Every row gives one point. Two turns around zero, p and q, are shown by what they do to some points. Where does a point land after both, in the order given? Backwards means that the second turn is done in reverse. Each puzzle has new turns, and all numbers are rounded.
In the rows, zero is written as 128.

Turn p:
[129 165] -> [122 165]
[138 152] -> [133 153]
[143  53] -> [157  57]
[101 142] -> [ 99 137]
Turn q:
[188 121] -> [188 128]
[114 149] -> [112 147]
[ 82 114] -> [ 84 108]
Where do these land?
q, then p: [129 130] -> [128 130]
q, then p: [133  47] -> [158  52]
p, then q: [137 121] -> [139 124]
p, then q: [104 167] -> [ 93 158]
q, then p: [137 175] -> [122 175]

Turn p:
[145 132 153] -> [142 121 154]
[100 163 193] -> [ 90 104 192]
[125  97 104] -> [137 120  91]
[142 119  62] -> [143 167  74]
Turn q:
[126 162 101] -> [109 167 125]
[ 89 124 185] -> [103  77 167]
[ 99 148  98] -> [ 89 148 112]
[138  74 152] -> [162  80 118]
[188 132 103] -> [177 169 117]
Where do these land?
q, then p: [ 45 112 106] -> [ 75 104  63]
p, then q: [164 148 117] -> [139 155 159]
p, then q: [145 158 148] -> [131 119 167]
q, then p backwards: [158  94 141] -> [159  94 137]

Turn p:
[140 116 164 180 138 110] -> [113  93 143 164 119  87]
[113 166  60 149 148 134] -> [143 179  94 161 174 132]
[108 117 136  76  80  84] -> [128 109  80  75  86 144]
[141 135 136 187 112 159] -> [116 118 149 193 125 139]
[136 180  85 108 156 174] -> [155 204 145 135 154 150]
[110 108 191 108 120  97] -> [ 95  97 132  89  85 102]
[174 140  78  86 153 147] -> [195 161 144 107 158 146]
[102  64 174 130 117 119] -> [ 80  66 137 101 122 125]
Turn q:
[115 142 122 139 166 137] -> [136 152 124 140 152 102]
[147 113 105 131 119  84] -> [130  79 142 132 115 111]
[ 88 167 144 155 121 144] -> [108 180 115 154 107 121]
[184  99  82  97  54  97] -> [134  36 113  85  77 147]
[ 81 165 155 103 172 153] -> [106 201 137 112 159 108]
[138  54 148 128 117 100] -> [114  73 159 144 151 171]
[191 182 131 126  97 132] -> [182 136 130  99  65 129]
[ 81 103 136 146 178 177] -> [115 168 103 158 197 136]
Where do these land?
p, then q: [126 132 102 142  77 119] -> [145 111  75 141 128 132]
q, then p: [156 116 108 100 116 106] -> [133  96 134  90 129 141]
p, then q: [ 94 116 157 114 135 162] -> [ 86 166 131 119 140 138]
p, then q backwards: [167 147 168 163 126  40] -> [151 177  53 171 122  82]
p, then q: [105  96 107  56 164 164] -> [127 176 146  56 171 122]
q, then p: [ 98 169 151 134 176 120] -> [124 159 114 142  92  75]
p, then q: [ 84  95 100 179 137 177] -> [119 172 113 178 190 110]
p, then q: [194 153 131 137  92 136] -> [174 115 121 146  89 176]

Turn p:
[121 121 134 138 135 127 147 135] -> [123 134 122 146 130 123 144 130]
[127 121 104 143 145 149 128 119] -> [137 117 100 139 137 149 124 133]
[148 129 128 100 147 122 152 143] -> [137 145 122 104 144 116 159 135]
[127 162 146 143 149 137 118 113] -> [132 140 153 141 149 161 119 131]
[118 124 120 141 120 115 145 113] -> [116 138 113 142 126 124 123 108]
[113 111  94 145 133 133 127 137] -> [124 120  90 141 120 129 118 144]
[128 128  99 136  70 131 120 163] -> [147 131 115 124  64 108 107 135]
[150 118 151 138 138 118 117 115] -> [138 116 147 137 155 115 123 118]
[129 129 118 114  85 142 122 120] -> [135 117 128 109  91 132 119 106]
[119 144  90 128 140 113 111 123] -> [118 142 105 114 135 139  95 142]
[128 122 225  81 147 121 121 126] -> [101 107 212 111 158 113 177 125]
Turn q:
[126 122  97 109 113 146  86 133] -> [158 121 114 124 102 153  95 141]
[106 146 125 129 165 131 139 130] -> [108 131 132 137 166 143 116 125]
[108 106 151 111 149 117 134 107] -> [114  96 142 129 139 125 126  93]
[109 122 148 155 119 130  99 142] -> [116 129 138 165 102 120 113 134]
[124 164 148 163 102 133 150 136] -> [ 95 175 133 135 116 118 148 138]
[152 107 129 101 102 111 147 143] -> [138 112 121  90 116  95 138 137]
[154 106 120 110 128  95 144 138] -> [146 106 112 108 140  94 140 131]
[125 101  92 119 142 134 128 119] -> [142  95 110 124 138 153 130 135]
[161 139 150 137 105 158 117 135] -> [147 157 160 125 100 125 139 143]
[115 168 120 146 155 124 136  98] -> [116 159 118 146 161 152 135 103]
Where do these land?
p, then q: [127 121 108 139 130 147 116 154] -> [141 124 120 125 116 118 127 164]
q, then p: [117 133 113 143 116  65 121 132] -> [117 150  84 128 135 119  82 127]
p, then q: [142 152 148 133 105 144 136 138] -> [132 153 148 117 111 115 150 121]
q, then p: [154 147 119  92 136 134 104 119] -> [159 120 147  95 151 135 120 122]
q, then p backwards: [114 135 105 148 110 140 113 123] -> [106 142 106 144 126 146 138 135]
q, then p: [110 116 181 142 153 138 120 127] -> [104 114 162 173 138 124 127 115]
p, then q backwards: [144 110 109 153 147 140 111 125] -> [129 114  97 126 152 114 109 139]
q, then p: [120 112 149 127 130 130 106 128] -> [127 110 143 144 126 115 116 115]
q, then p: [131 117 122 102 115 142 114 119] -> [142 105 135 107 118 124 130 115]
p, then q: [110 149 101 140 131 118 202 136] -> [106 185  88 115 148 161 144 138]
q, then p: [138 116 150  89 135 110 165 108] -> [ 94 121 125 101 161 119 152 101]

Turn p:
[137 200  97 146 104 121 114 141 132] -> [140 145  87 101 118 132 145 194 128]
[148 101 115 161 107 117 177 136 145] -> [172  95 119 164 137  98 130 129 110]
[ 94 100 146 121 146 152 138 119 138] -> [123 119 179 126 134 121 128 105 140]
[118 155 113 106 168 116 122 127 147] -> [123 166 142 103 152 130 107 145 116]
[129 110 132 153 109 109 117 118 140] -> [148 127 125 155 102 129 117 128 137]
[106 121 121 107  98 115 110 138 143] -> [145 137 130 103  89 127 124 115 120]
[211 122 162 128 121 188 125 105 102] -> [ 97  57  95 147 163 190 133 119 146]
[118 173 151 113 128 104 137 127  85] -> [107 170 111 128 136 141 179 128 120]
[107  99 114 118 134 127 119 116 112] -> [122 136 133 122 123 109 117  97 149]
[111  98 128 127 165 129 120 153 134] -> [101 129 158 132 126 102 100 119 115]
Turn q:
[138  76 118 113  97 134 127 173 135] -> [164 168 127 128 109  80 142 122 107]
[117  92  70 106 133 132 146 140 144] -> [169 146  87  95 141 102 110 126 118]
[125 147 125 132 148 106 125 165 128] -> [125 149 129 117 147 137 159 145 147]
[141 156 132 225 129 136 130 101 139] -> [ 80 119 118 159  98 137  99 131 206]
[156 157 132 102 106 110 148 132 125] -> [111 161 138 120 122 160 125 129  98]
[108 146 158 149 127 108 144 108 139] -> [ 81 120 137 136 147 130 124 109 140]
[120 120 130 144 105 143  94 126 146] -> [119 112 138 125 100  94 126 142 134]
[108 134 143 161  95 135 134 122  94] -> [103 126 128 181 130 115 115 144 126]
[143  93 112  93 146 151 122  89  99] -> [185  96 130 133 127 143 100 115 103]
[131 156 146  69 151 143  88 109 124] -> [139  79 154 100 125 162 152 141  91]
[116 120 141 123 134  84 139 135 117] -> [124 148 150 130 169 126 131 118 129]
[132 138 128 120 166 153 139 138 146] -> [137 114 100 111 123 148 155 113 138]
Where do these land?
q, then p: [122  98 108 163 125 166 106 167  98] -> [159 114  92 160 117 108 113 164  90]
p, then q: [155 161 158 143 148 125 148  93  96] -> [122 116  68 130 133 140 143 118 170]
p, then q: [143  96 130 135 107 104 153 137 149] -> [146 140 153 155 113 137  97 131 147]
q, then p backwards: [100 149 142 101 122  92 156 102  92] -> [167 131 153 109 184 130 150 131 138]
p, then q: [155 106 156 112 122 132  90 159 105] -> [129  99 112 152 138  86  99 150 108]
p, then q backwards: [121 158 142 102 142  96 134 163 150] -> [140 142 124  79  90 114 133 147 121]
p, then q: [105 158 118 155 143 114 137 154 131] -> [111 166 133 134 151 136 156 143 132]
q, then p: [142 107 113 114 134 173 142 105 140] -> [143 112  85 121 121 131 109 105 155]
p, then q: [155 106  83 127 144 149 119 115 144] -> [165 110 156  90 124 113 133 137 143]
p, then q: [103 168 100 115 105 142 114 115 154] -> [136 152 128  97 104 145 156 124  86]
p, then q: [108  99 158 140 116 115 109  98 150] -> [ 95 116 144 142  79 121 121 117 134]
